Every row gives one point. The window is the flat piece filled in between its corners: a triangle in 3 columns, a solid with four corners in 4, and so on. A path goes straight from each point to the next, and from the last back to the first. List the points from which the path goes on through the window.

Window (3 x 3):
[[-53,-18,47],
[28,16,-14],
[-28,16,-5]]
Path:
(1): [7,-7,-23]
(2): [-56,-15,-7]
(3): [-51,22,14]
(4): [-50,18,66]
(5): [-55,-11,-11]
(6): [41,5,-38]
(7): [43,46,-21]
(8): [0,25,6]
(9): [-33,-1,-22]
(10): [9,-12,-41]
(11): [31,34,-9]
(12): [-40,9,35]
(13): [-66,-22,-17]
(14): [-30,1,-17]
(15): [-16,25,20]
(16): [4,51,-9]
Through the window after points: 8, 14

Window, 4 rows:
[[-8,38,20,-25],
[-46,19,29,16],
[33,4,-63,-71],
[11,-11,26,4]]
Path:
(1): [8,-14,4,-72]
(2): [30,18,-47,8]
(3): [14,11,0,20]
(4): [1,-21,40,-18]
(5): [-14,14,30,-37]
(6): [-1,28,4,35]
(7): [38,14,-45,-24]
(8): [25,-8,-22,-72]
(9): [3,-15,22,-20]
(10): [24,11,-8,5]
(11): [26,31,-58,-24]
(12): [10,-13,-23,-78]
Through the window after points: 1, 3, 5, 9, 11

Window:
[[-15,9,42,40,24,-20],
[34,27,-24,-92,-3,-39],
[42,19,-6,62,23,-7],
[92,-25,5,-47,36,-13],
[-23,-20,-35,-16,2,-24],
[-13,12,30,37,-32,-3]]
Path:
(1): [11,-17,-7,-25,-12,-42]
(2): [-4,11,12,19,-6,-69]
(3): [13,19,-15,9,5,19]
(4): [-13,17,18,5,34,29]
(5): [21,-5,33,33,13,-50]
(6): [56,24,-8,20,9,-46]
(7): [8,8,-4,26,24,26]
(8): [-35,23,-1,-70,23,21]
Through the window after points: 4, 6

Window (9 x 9):
[[15,-76,-72,9,-11,18,10,-4,35],
[-1,-22,23,0,-32,-6,21,8,-35],
[16,3,15,-21,-7,-12,-52,32,-23],
[-24,50,50,26,77,-4,-51,-67,-47],
[-16,34,-51,15,-49,52,-11,36,30],
[-62,18,20,-1,37,-36,-5,19,-22],
[-21,9,-36,65,-29,-17,-38,8,21],
[-3,-1,-50,-26,-40,-14,-9,5,-39],
[78,-41,-62,-17,-39,-23,50,86,-46]]
Path:
(1): [10,2,10,-4,-22,-18,5,-5,-6]
(2): [-29,-30,9,25,-5,16,-10,27,-69]
(3): [-13,-24,-28,44,1,41,-68,-4,-70]
(4): [6,0,-8,-12,14,-19,12,-8,30]
(5): [14,24,18,16,0,-18,-16,-13,20]
(6): [-41,-14,-3,24,22,15,-25,22,-57]
(7): [-26,-35,-54,22,-16,11,-17,14,-23]
(8): [8,-10,-34,20,-20,-12,-10,2,27]
(9): [-12,19,-21,-13,-18,-19,-9,10,2]
(10): [-7,-7,-34,31,-2,54,-27,-7,-82]
(11): [4,-22,-30,6,-20,-1,2,41,-41]
(12): [49,10,-14,-23,-21,-23,26,32,12]
(13): [-1,18,-5,3,7,-42,-8,-3,38]
(14): [-21,-1,-17,45,-22,14,-47,14,-45]
(15): [-71,-14,-43,34,18,18,-32,35,-43]
(16): [18,21,8,14,-20,-47,-6,-15,32]
Through the window after points: 1, 3, 7, 9, 11, 13, 15

Window:
[[-4,-2,-35,46,-25,9,5,56,-10,-40,-1],
[-30,3,9,-25,45,28,56,66,-19,-9,-16],
[-35,-59,-30,-7,-28,6,21,34,43,14,-32],
[-4,-57,5,42,-64,21,14,-32,-37,30,24],
[-62,51,-34,-49,13,33,0,-9,1,-28,24],
[80,-17,58,1,-8,-11,32,11,37,-77,16],
[-31,9,23,48,1,15,-47,-87,-12,52,8],
[0,-77,84,-23,18,3,-25,-51,12,-38,42],
[-24,37,5,-12,-7,-55,43,15,-97,-9,48],
[11,-22,0,-31,-31,-16,3,-3,-76,-7,6],
[-3,-15,7,34,-29,-1,-8,24,-59,83,40]]
Path:
(1): [-25,3,44,0,-40,10,9,15,-26,28,-3]
(2): [-8,-12,-29,11,2,7,9,-6,-25,-4,8]
(3): [-4,-17,-24,-4,25,-1,15,-16,-18,-4,30]
(4): [-36,12,22,-13,-21,8,18,22,-33,-15,11]
(5): [-46,1,90,18,-44,0,-20,29,-21,-10,14]
(6): [37,-15,-46,-28,48,1,28,-13,-8,-8,22]
(7): [40,-30,-6,14,4,-1,26,-9,3,-9,3]
(8): [-50,0,77,-31,-50,17,6,45,9,-58,27]
(9): [-17,0,27,-14,-20,4,8,29,-13,-42,-13]
(10): [-3,-20,2,-4,9,0,25,-9,-4,-22,25]
(11): [23,-11,-51,23,49,2,9,-30,-8,5,3]
(12): [-31,-19,22,3,-23,10,5,20,-2,2,14]
(13): [-33,-2,52,11,-90,-7,18,-19,-44,-8,-4]
(14): [27,-58,-30,29,20,27,6,-14,0,21,41]
(15): [-29,-19,-25,4,28,-6,6,-19,-47,16,39]
(16): [-30,-16,12,2,-31,16,-1,3,-43,27,-2]
Through the window after points: 3, 7, 13

Window:
[[24,-1,46,-26,23,-21,-4,-4,11,-15,32,10],
[44,-1,-40,-6,0,-23,28,5,13,-11,-37,12],
[-42,48,16,24,31,-8,56,9,23,47,9,21],
[-76,-16,-28,-5,7,-17,38,15,20,-39,-79,32],
[45,16,1,-21,21,24,-48,1,37,22,41,12],
[-30,29,-14,-25,-3,-28,31,48,-37,-11,29,3],
[-18,79,5,-1,-27,-56,-12,18,17,23,3,-10],
[-24,12,-19,38,-12,-50,23,-42,-15,-8,30,-26],
[-21,4,-12,-26,-14,-36,26,5,-27,24,22,51],
[-47,98,28,-60,48,-23,6,-8,26,52,-40,-101],
[-47,-3,12,9,8,-20,-35,63,-54,44,-58,-13],
[-28,51,44,-47,-46,39,3,-52,1,-108,-57,21]]
Path:
(1): [-48,29,-27,-1,40,-39,-2,-10,-12,-19,-20,29]
(2): [-17,65,-13,1,35,-36,-5,-3,1,4,-13,-1]
(3): [-17,-36,49,-35,-37,-8,36,6,1,25,20,-22]
(4): [-5,-2,5,-34,-15,-11,18,19,31,1,-10,-26]
(5): [-4,58,5,4,28,-10,-13,-22,-30,-16,-1,30]
(6): [20,55,-28,-13,44,-18,-37,-5,-8,0,9,35]
(7): [-10,-7,31,-23,-20,-5,32,15,30,9,-1,-31]
(8): [-18,10,12,-26,-23,7,20,13,0,-12,-19,-22]
(9): [-41,56,8,-21,74,-13,-3,-37,-12,-26,-31,49]
(10): [1,62,-13,8,44,-24,-18,15,-18,-1,-24,33]
(11): [-47,2,21,-19,-32,-26,23,21,5,29,-4,-28]
(12): [-29,-2,2,3,-37,-15,40,4,20,-5,-23,-20]
Through the window after points: 2, 4, 6, 10, 12

Window, 14 rows:
[[23,1,6,-15,32,39,-15,1,28,-23,-18,30,6,-24],
[9,14,28,24,-32,15,-1,-20,29,-25,-18,-4,-35,-9],
[34,43,-27,-3,7,-5,12,-28,13,10,54,-16,-26,46],
[-90,7,5,46,52,-32,26,92,44,19,-55,12,-1,34],
[-17,20,12,-10,25,-23,-26,4,-36,12,-33,-12,-26,15],
[-38,-26,43,19,45,-32,21,-36,-5,-25,50,4,0,9],
[1,41,8,2,35,-32,-21,-23,30,-10,20,17,20,-36],
[16,3,30,-15,30,-40,-5,-54,22,-54,-4,16,11,14],
[21,-9,39,6,-40,-8,65,-7,-32,-22,-12,70,15,-33],
[51,26,3,-39,18,-64,-5,33,22,-2,33,26,-69,-23],
[-49,-30,-34,23,29,-47,-6,-26,51,59,44,61,8,39],
[21,-3,81,-18,-27,6,15,-14,9,-19,13,43,36,-11],
[-57,-15,-43,-47,-90,-8,61,82,71,-46,1,-55,-42,-8],
[19,-3,1,39,-1,-34,-38,6,29,-65,53,-14,17,15]]
Path:
(1): [-24,22,39,3,-15,-21,-17,-7,33,-43,24,44,-39,7]
(2): [-51,13,24,-8,0,0,-5,38,-7,-75,12,61,-29,-21]
(3): [18,-8,4,8,0,-40,17,-12,34,19,1,-23,11,5]
(4): [-1,-68,3,24,-15,-4,-1,-2,24,-8,-21,-41,-31,-10]
(5): [-10,78,13,-13,-3,-17,10,-6,36,-12,31,63,-4,11]
(6): [-47,22,11,-15,39,-12,-12,-1,32,-25,10,55,-36,24]
(7): [3,-4,13,11,7,-18,2,-7,9,-4,7,-24,1,0]
(8): [27,-12,18,-1,15,6,31,-8,2,11,-5,-10,36,-8]
Through the window after points: 4, 8

Window (14 x 14):
[[9,52,-18,18,8,-6,-38,-5,-7,-3,12,-34,-33,-7],
[35,38,22,-34,-27,-19,12,-33,7,-41,-19,6,18,52],
[-14,40,-9,39,-22,-9,-4,-40,-18,-15,-16,39,34,1],
[-47,14,-32,-41,12,-19,32,54,-35,42,24,-2,6,-75],
[17,-4,-47,-13,12,-7,13,19,-8,70,-14,21,-28,-53],
[-16,-6,20,-4,20,13,-48,-61,17,18,-5,-13,34,20],
[-45,-14,-15,-15,-8,-28,-15,-63,45,-17,-5,-6,-40,0],
[-24,-35,-25,-31,11,46,-1,74,-76,-7,19,51,-61,-79],
[6,43,34,15,21,-86,-1,-39,-14,34,6,18,8,63],
[8,-7,21,52,-11,-6,29,-38,0,2,5,-40,-6,57],
[-17,42,52,11,0,3,6,-34,13,19,-25,-8,-32,-10],
[-22,-39,-16,-12,24,-34,-6,89,10,19,-8,20,-15,-98],
[13,12,5,-9,33,-30,16,-46,-49,-48,-44,-16,-13,-8],
[20,-1,28,-1,-50,-30,-17,-41,-49,-9,-7,-22,-19,-13]]
Path:
(1): [-12,-1,-9,-6,11,-25,-14,15,-16,23,-11,-16,-3,-2]
(2): [-3,10,20,2,19,-45,12,-6,6,5,6,45,-9,-42]
(3): [12,-12,4,-14,17,-41,35,-17,-8,5,31,-3,4,-54]
(4): [-41,41,-44,-14,-3,15,-24,40,-36,52,-55,13,-30,4]
(5): [-22,11,-5,-1,-27,-23,-20,-4,-32,-32,-100,-22,-31,7]
(6): [1,30,33,10,15,2,13,-44,23,31,57,25,10,-11]
(7): [39,27,-18,25,8,-49,33,-13,5,-14,88,15,2,-7]
(8): [-40,-7,35,-17,-19,-2,-37,-18,-29,1,-87,-19,-16,-3]
Through the window after points: 1, 3, 5

Window:
[[-8,29,3,-5,23,-2,-16,-44,-52,-3,-19,39,-3,48],
[-10,-5,-40,9,-11,13,-18,9,-47,19,20,17,19,-28],
[42,25,-18,17,-36,34,-12,13,-15,0,-32,-68,12,-33],
[-22,25,9,27,0,53,-13,-2,-61,8,-19,21,46,42],
[1,-91,-4,-55,9,42,23,12,21,8,86,-5,-16,28],
[-71,-8,-5,2,51,-1,-10,-34,-30,23,25,-6,27,28],
[-13,-3,-74,2,-35,47,-4,29,66,31,56,-34,-34,0],
[12,-84,-33,16,56,25,-15,-5,-19,24,60,-2,2,48],
[19,14,-25,43,-49,30,1,31,7,-73,-34,-30,2,-31],
[23,53,-29,55,-48,38,14,-4,0,-18,40,-47,-6,-40],
[-8,26,-4,49,-47,7,-14,46,9,20,30,-42,-38,-20],
[5,-1,11,49,10,27,26,-26,-4,16,-32,14,2,-23],
[12,56,-4,61,-61,-18,-7,-13,-6,2,-29,-10,53,-7],
[15,4,-54,8,16,11,42,73,56,31,82,-43,-20,-15]]
Path:
(1): [-26,-22,-39,43,-44,2,35,-14,-33,-8,-17,-18,4,-17]
(2): [34,35,-1,24,-8,43,-26,33,23,-47,-7,-17,3,-11]
(3): [6,29,-1,11,38,45,-10,-4,26,4,16,5,13,-38]
(4): [-2,-43,-47,30,-59,9,24,28,-40,18,15,-43,-32,27]
(5): [32,1,-11,18,-46,20,51,1,-3,35,-4,-37,2,15]
(6): [-26,41,-18,23,6,14,-46,1,-12,-23,18,4,3,-20]
(7): [15,0,-17,14,9,35,0,22,14,4,44,-12,-9,-20]
(8): [-36,-37,-44,10,-17,-2,37,-5,-36,33,-8,-34,-10,50]
(9): [-20,-8,-20,11,-29,11,8,-19,-44,8,2,0,1,20]
(10): [-5,15,3,-1,86,31,-35,18,27,15,47,3,30,0]
(11): [31,-1,26,-11,5,38,-63,26,-7,-19,35,-16,44,-36]
(12): [-32,-5,-59,37,-35,17,47,-28,-1,31,-4,-13,-40,39]
Through the window after points: 1, 9

Window (14 x 14):
[[14,26,62,25,-71,-34,-16,-5,62,10,22,17,-53,-16],
[-16,70,10,-47,-1,-11,22,9,8,13,-4,-19,44,-8],
[2,-2,27,-33,-13,5,-6,47,-31,44,7,-16,-29,-87],
[62,-21,2,-21,-20,-13,-32,30,10,-48,-49,-12,17,58],
[-65,18,-10,10,-1,33,-59,-1,-1,22,-5,-68,23,21],
[-19,71,15,39,-7,-52,7,17,-31,-54,3,-10,-17,2],
[-29,-14,-57,-12,44,-2,12,1,3,-38,29,-4,-6,5],
[-32,24,12,-57,67,-47,1,7,14,25,-15,3,38,-25],
[64,20,27,35,-14,-82,34,-9,2,-6,26,41,13,-40],
[3,7,2,-27,31,51,-15,-47,-18,-51,-50,-20,13,-16],
[22,-32,-53,-32,13,-55,-10,-16,34,24,-42,-50,17,-14],
[-32,29,-9,49,8,42,-7,21,31,38,14,-5,-60,-17],
[-10,8,-19,29,-74,-4,-3,-30,31,-7,-48,52,9,50],
[20,-21,31,-41,-12,37,43,-15,-43,71,-2,27,-58,-21]]
Path:
(1): [-2,44,-2,-17,10,-21,-19,-6,8,2,-16,-13,-21,2]
(2): [12,38,-50,-11,7,14,-35,10,-30,43,-24,-6,-11,-24]
(3): [-37,-39,65,-13,-11,-37,39,-2,37,-44,3,-35,33,15]
(4): [-39,-13,15,28,15,-30,47,-1,6,37,-3,-27,-1,9]
(5): [14,31,1,-26,-17,-6,-26,12,-1,2,-3,9,-14,-15]
(6): [19,37,11,-23,-5,-13,-24,-5,1,11,-12,-9,-16,-13]
(7): [-5,-22,26,30,-15,-10,42,-9,8,-15,-17,11,28,-15]
(8): [-8,-10,-1,26,-4,-4,21,-9,33,-20,-17,-1,3,0]
(9): [-10,42,-42,-37,-57,-11,-43,-11,-33,20,-13,54,-7,44]
(10): [12,38,-40,-17,-15,8,-20,-8,-6,27,-28,3,-1,-5]
(11): [-49,-17,70,46,-52,-33,39,-10,51,-54,-6,26,18,50]
(12): [-36,-29,64,14,-12,-10,59,34,15,18,33,35,57,-57]
Through the window after points: 8, 10, 12
